Each point is reached from the start by the listed moves, each made once or not at all, plus a little noise. Say if it took an odd or an even number of moves. Then give how often each move was made.
(in the rows, 128 means zero)

Moves:
(1): [168 134 121 155]
(2): [ 92 181 102 149]
Start: [115 141 118 135]
Points:
[ 79 195  93 156] => odd (0, 1)
[114 140 116 136] => even (0, 0)
[152 148 108 163] => odd (1, 0)

Moves:
(1): [171 122 148 127 116 127 125 135 120]
(2): [133 177 125 119 106 146 116 123 142]
(3): [131 146 160 131 134 117 136 117 136]
(4): [134 146 135 178 121 111 121 161 136]
(5): [139 133 124 136 168 147 171 140 132]
(6): [109 126 151 128 120 160 124 120 121]
(7): [131 131 124 144  99 119 162 122 112]
(8): [112 123 140 104 110 117 153 192 118]
Start: [146 124 113 114 128 125 106 129 135]
Points:
[150 145 150 122 126 113 215 186 117] => even (0, 0, 1, 0, 1, 0, 1, 1)
[176 187 160 154  71 154 184 225 119] => odd (1, 1, 0, 1, 1, 1, 1, 1)
[169 182 194  92 112 171 164 186 136] => even (1, 1, 1, 0, 1, 1, 0, 1)
[175 131 165 164 104 141  89 160 131] => odd (1, 0, 0, 1, 0, 1, 0, 0)
[182 189 183 121  61 154 127 104 125] => odd (1, 1, 1, 0, 0, 1, 1, 0)

Moves:
(1): [155 124 131 129 115 120 125 132 137 136 135 142 126 136 128]
(2): [133 161 131 130 147 120 117 152 159 132 117  98 117 123 133]
(3): [144 108 156 146 158 147 132 149 121 125 123 142 148 144 145]
(4): [116 126 122 178 137 127 130 132 131 130 139 119 143 142 117]
(5): [127 113 105 140 171  93 116 129 136 119 120 144 137 129 142]
(6): [148 129 102 118 138 161 146 119 125 147 131 128 120 114 112]
(7): [135 131 122 121 123 136 173 127 123 125 115 131 105 137 123]
(8): [106 118 117 138 122 120 134 170 128 148 124 138 131 106 128]
(9): [127 110 133 130 136 126 125 126 155 124 129 120 114 116 131]
(10): [122 126 142 129 146 125 129 115 127 176 117 132 124 146 112]
(11): [116 134 135 130 155 126 138 135 131 119 159 136 119 134 133]
(12): [127 143 127 130 123 131 121 126 146 122 116 156 129 126 122]
(13): [120 125 106 109 119 135 135 122 159 130 135 127 152 149 135]
(14): [119 119 118 111 125 138 105 132 129 117 126 123  97 169  98]
Start: [141 146 137 117 138 124 118 135 116 107 155 151 149 140 108]
Points:
[ 73 128  73 157 194  96 102 186 181  98 177 199 162 199  87] => odd (0, 0, 0, 1, 1, 0, 0, 1, 0, 0, 1, 1, 1, 1)
[131 150  83 181 228 111 157 181 193 178 112 164 119 124  75] => odd (0, 1, 0, 1, 1, 1, 1, 1, 1, 1, 0, 1, 0, 0)
[155 121 134 156 206 100 161 208 141 105 151 244 149 157 131] => odd (1, 0, 1, 0, 1, 0, 1, 1, 0, 0, 1, 1, 0, 0)
[174 177 143 116 200 133 123 147 199 167 164 167 104 138  84] => odd (1, 1, 0, 0, 0, 1, 0, 0, 1, 1, 1, 1, 0, 0)
[118  97  97 181 199 113 168 195 146 115 144 184 197 180 129] => even (0, 0, 1, 1, 1, 0, 1, 1, 0, 0, 0, 0, 1, 0)
[161 113 136 179 210 116 126 153 141 133 121 215 134 245  69] => even (1, 0, 1, 1, 1, 0, 1, 0, 0, 1, 0, 1, 0, 1)
[151 127 106 125 211 118 115 111 164 156 128 191 134 131  86] => odd (0, 0, 0, 0, 1, 1, 0, 0, 1, 1, 0, 1, 0, 0)
[153 140 132 169 224 162 167 219 147 181 163 159 100 211  58] => even (1, 1, 1, 1, 0, 1, 1, 1, 0, 1, 1, 0, 0, 1)

Moves:
(1): [148 121 127 115 109 125 123 138 141 138 116 139 146 132 133 116 112 144
 119 135 145 111 127 131 155]
(2): [107 130 134 121 130 130 143 134 143 137 122 123 137 125 134 132 119 131
 118 125 125 121 121 119 123]
(3): [139 147 157 128 137 120 134 137 121 132 143 132 148 142 127 131 122 138
 119 154 143 131 119 145 107]
(4): [126 132 126 162 109 143 163 123 130 118 139 119 115 121 116 138 112 153
 115 126 119 134 125 119 162]
(5): [127 134 123 137 152 121 122 137 139 126 130 138 119 136 140 122 118 138
 127 129 123 122 141 129 138]
(6): [139 129 136 127 137 159 129 123 140 131 125 135 130 126 121 126 132 103
 139 125 135 106 132 139 132]
(7): [130 118 128 111 117 140 150 127 111 142 135 101 118 135 158 128 154 136
 122 108 125 126 141 150 134]
(8): [137 113 131 118 125 133 132 135 140 124 119 134 114 134 128 155 127 133
 148 128 124 134 117 139 124]
(9): [118 101 139 140 119 118 135 117 151 119 110 121 147 121 150 103 116 141
 131 135 123 130 133 150 113]
(10): [126 122 139 120 114 125 117 115 122 164 100 146 115 122 118 141 102 122
 137 116 152 138 137 141 149]
(11): [128 134 124 114 117 120 133 138 129 105 151 129 136 141 125 131 107 109
 111  98 137 127 124 145 123]
(12): [117 126 112 120 150 131 136 120 115 110 123 160 115 115 153 122 133 132
 138 114 139 129 120 120 141]
(13): [119 134 126 132 110 137 124 152 109 122 132 131 141 147 126 136 125 122
 134 154 125 121 141 135 142]
(14): [125 118 140 143 145 115 134 125 129 130 125 123 122 134 142 160 128 116
  95 138 139 123 118 127 142]
(15): [133 113 146 137 142 138 126 148 105 132 134 120 132  98 152 128 118 121
 131 127 117 132 126 126 126]
(16): [116 132 120 109 121 139 121  92 125 118 135 119 140 139 133 145 124 153
 130 121 123 102 129 121 125]
(17): [127 131 142 149 115 116 114 139 124 130 124 139 134 142 144 136 136 146
 135  96 113  98 122 115 117]
(18): [133 121 129 119 121 142 117 122 117 127 118 122  96 154 136 106 124 130
 121 135 125 125 126 118 132]
(19): [151 140 115 134 150 112 140 116 117 139 123 127 130 153 125 124 113 130
 140 130 117 120 117 131 136]
(20): [130 148 126 145 108 108 134 114 150 149 152 132 117 112 114 135 125 111
 145 161 103 107 114 120 121]
(21): [133 107  98 142 141 128 122 137 129 137 155 107 131 134 123 126 126 136
 139 128 158 121 108 141 128]
(22): [139 123 128 133 122 140 114 111 135 137 136 120 144 123 146 130 132 127
 132 126 127 141 127 115 137]
(23): [139 130 133 124 123 120 132 125 129 114 130 118 118 126 128 124 122 128
 144 116 145 121 145 108 128]
(24): [128 152 124 139 126 134 112 136 131 111 108 111 128 131 135 143 123 132
 138 130 129 125 121 139 123]
Start: [114  95 131 121 116 124 146 113 125 139 115 132 142 118 117 135 132 136
 138 135 116 121 130 132 120]
Points:
[119 106 154 151  47 125 183  76 168 142 108 146 108 198 135 169  14 166
 194 110  84   7 134 139 164] => odd (0, 1, 0, 1, 1, 1, 0, 1, 1, 1, 1, 0, 1, 0, 0, 1, 1, 1, 1, 1, 0, 0, 1, 0)
[139 105 178 139 133 101 164 142 140 151  78 109 213 124 177 116  58 177
 137 174 119  96  98 177 106] => odd (1, 1, 1, 0, 0, 0, 0, 0, 1, 0, 0, 0, 0, 0, 1, 0, 0, 0, 1, 0, 0, 0, 0, 1)
[146  91 158 132  93  83 243  86 172 186  96 158 117 130 177 142  42 209
 178 148 135  81 122 168 184] => odd (1, 1, 1, 1, 1, 0, 1, 1, 1, 1, 0, 1, 0, 0, 0, 0, 0, 0, 1, 1, 0, 0, 1, 0)
[122  55 139  90  69 141 156  66 169 162 114 168 154 145 215 191  77 134
 155 131 143  47 139 199 204] => even (1, 0, 0, 0, 1, 1, 1, 1, 1, 1, 1, 1, 1, 1, 0, 1, 0, 0, 0, 1, 0, 1, 0, 0)
[139  64 165 158  59 167 195 103 171 198 145  89 110 158 162 149  66 166
 188 184 145  79 136 180 170] => odd (0, 1, 1, 1, 1, 1, 1, 1, 1, 1, 0, 0, 1, 0, 0, 0, 0, 1, 0, 1, 1, 1, 1, 0)
